Every row gives one point. A path goes straight from each point to the next, and from the last back to the first. The post is the endless flat space through its rows: a point in 2 columns, a line in 3, a plane in 4, and so on, so that a path can go around it. Count how often the path circles the post. Going back the other way cancels.

Post:
[[-14 -28  -1]
 [  7  27 -23]]
Path, 30 rows:
[[-11  -5 -30]
 [-10  -2 -23]
 [-28   1 -19]
 [-19 -25   9]
 [ -4  21  21]
 [-40  13 -10]
 [ -3  21 -53]
 [  3   8 -47]
 [-23 -23 -10]
 [-34  -7  33]
 [ 20  60 -19]
 [ -9   3   2]
 [-23   2 -13]
 [ -6  24 -39]
 [ 10  14 -29]
 [ 43  58 -27]
 [  5 -13  17]
 [ 31  34 -30]
 [ -1   2 -59]
 [-23  27 -40]
 [-16   6  -1]
 [-43   7  -8]
 [-22  15 -59]
 [  6 -22 -20]
 [-11 -30 -17]
 [-27 -10 -54]
 [-18  30  -9]
 [ -3   0   8]
 [-37 -19  32]
 [-17  51 -32]]
Times around: 0

Post:
[[-14 -10  -6  19  11   8 -29  -3]
 [ -9   6  30  12   1  25 -27  -5]
 [ 28  -1   8 -39   6 -20  -8 -19]
 [-20  13  26  19  19   5 -30   5]
 [  6   2   0 -23  10   4   3  -2]
 [  7  25  -5  -6   6  11 -12 -11]
 [  7   1   7 -39 -17 -17 -16  -3]]
Path (28 x 8):
[[  8  26   2   2   2 -14 -32   9]
 [ -9   6  25  17  41  18 -47  -8]
 [ -9  23  10 -10   6  51 -20  -7]
 [-46 -25 -21  12 -18  25 -31  12]
 [  8  16   4  14  49   1  26 -22]
 [  1  33  27 -32 -27  25  12  13]
 [ 14  11  22 -11 -21  32 -29   7]
 [-14 -29  15 -13  20 -22 -40   9]
 [-42   3  22 -33   5  -1  -4  18]
 [ -3  -2 -23   7   0 -12 -25 -21]
 [  4  17   6  -8   4 -22 -17 -12]
 [ 16  21  -1  -9 -23  13 -19 -11]
 [-31  29   4   3  39 -28 -26  35]
 [  1 -45 -14  -3  34  47  11  -3]
 [-14  -4 -20 -22   3  -5  -5  -9]
 [-16  -7 -13  -3   8 -10   1  -2]
 [ -9 -27 -15 -11  -7 -10  -2  16]
 [-11   1  12  17  24   0 -24  27]
 [  6   9 -10 -21  15  -2 -11  -6]
 [ -6  21  -1 -42 -14  47  18 -13]
 [ 31  20   8   6  -4  46 -10 -49]
 [ 25  -1  31 -20   7 -34  -8 -15]
 [  7  12  31   1  20  -5 -28   9]
 [  8  31   7 -29   4  44  -9   2]
 [  6  31  52 -60  -5  28 -16   0]
 [-20   2  -5  -1  14   2 -40 -21]
 [  0  10  10  -9   2 -15   6 -14]
 [ 17  21  10  -9  -1 -22 -18 -12]]
Times around: 5

Post (11 x 12):
[[-18   4 -22 -15  -2 -21   6  13  -8   1  -8 -24]
 [  9  25  -1  13 -21  35  -6   0  10   3  -1   1]
 [-32   1 -12 -35  -8 -10  -2  49 -15  -1  12 -10]
 [-12   6 -23 -29 -14 -27  10  42   2  11   8 -16]
 [ 17 -10  16   1  12  12  11 -28  -8 -12  -5  14]
 [  8 -11   8  33  15  23   9 -10  -1   0  -1   7]
 [-19   4   1 -19 -17 -30   2  38 -20   9  -2 -22]
 [ 12 -11  -5  18   4  -4 -13 -17   0  14  -9  11]
 [ -7 -17  -4  23  -6   5  10 -26 -14  15  -4  12]
 [ 11  -9  -2  14  -8  30  -6 -11   2  19  -9 -13]
 [  4 -23   2  17   2   2  -1 -24  -4  -1  18   0]]
Path (26 x 12):
[[  4  -1  17   5  17  18   2 -12 -10  -7  18   7]
 [-16  29 -39  -4 -39   8  -2  17   5   5  24 -12]
 [  7 -39   2   9  36 -34   4  -1  -2 -34  15  10]
 [  2 -19  -5  -2  -4   5  -4   1  15   7  13 -23]
 [-16  10   2 -18 -16 -29   7  12  -8   8  27  -1]
 [ 10 -15  29  -4 -16  35  -2   7 -14  24   7  16]
 [-20  -6 -18  -2   7 -20 -11  39  16  27  24   9]
 [  4  49   2  12 -27  44  13 -10   8  -6 -11 -20]
 [ 20  -3 -20   3  -6  11 -12 -36  37  19 -21  -5]
 [-31 -41   9  -1   1 -16  -5   7 -25 -24  32   5]
 [ 32 -21 -11   9 -10 -11  -9 -23  -1  12  -1 -12]
 [-22 -16  -3   0   2 -56   6  29   0 -20  34  14]
 [-16 -13  -2  -7   2 -12   2 -11  -5   2  -8 -27]
 [  1  13   7  11  16 -20  13  -3 -16 -10  11  25]
 [  0 -14  -2   4  25  46  -2  -1 -21 -20  -2  13]
 [  6   0  10 -11   3  -2  -5   2 -21  -4  10  -4]
 [ -9 -17   8  24  -7  60  -5  -1  -1  38  -9  -6]
 [-21  16 -18  18  14  36   0 -10  -5   4  -3 -20]
 [  6   0 -12   2   5   5  -1  14  -4  14   6   0]
 [-42  -7   9 -30   5   3  13  19 -26  -6  30  -9]
 [-12 -17 -13  -6 -16   8   5 -26  -1   9  12  15]
 [-20  24 -25 -26 -36  -8   0   5  -3  14 -15   8]
 [ 13   4  -2  33 -18  40 -17 -22   7  12 -20   8]
 [  1  15 -41  -9  -8  20  -3   6  11   3 -17 -33]
 [ 25  48  -5   7   4   6  -9  -5 -11  19 -51  -2]
 [ -5 -11   8 -15  48  16  -1  25   1 -10  19   6]]
Times around: 0
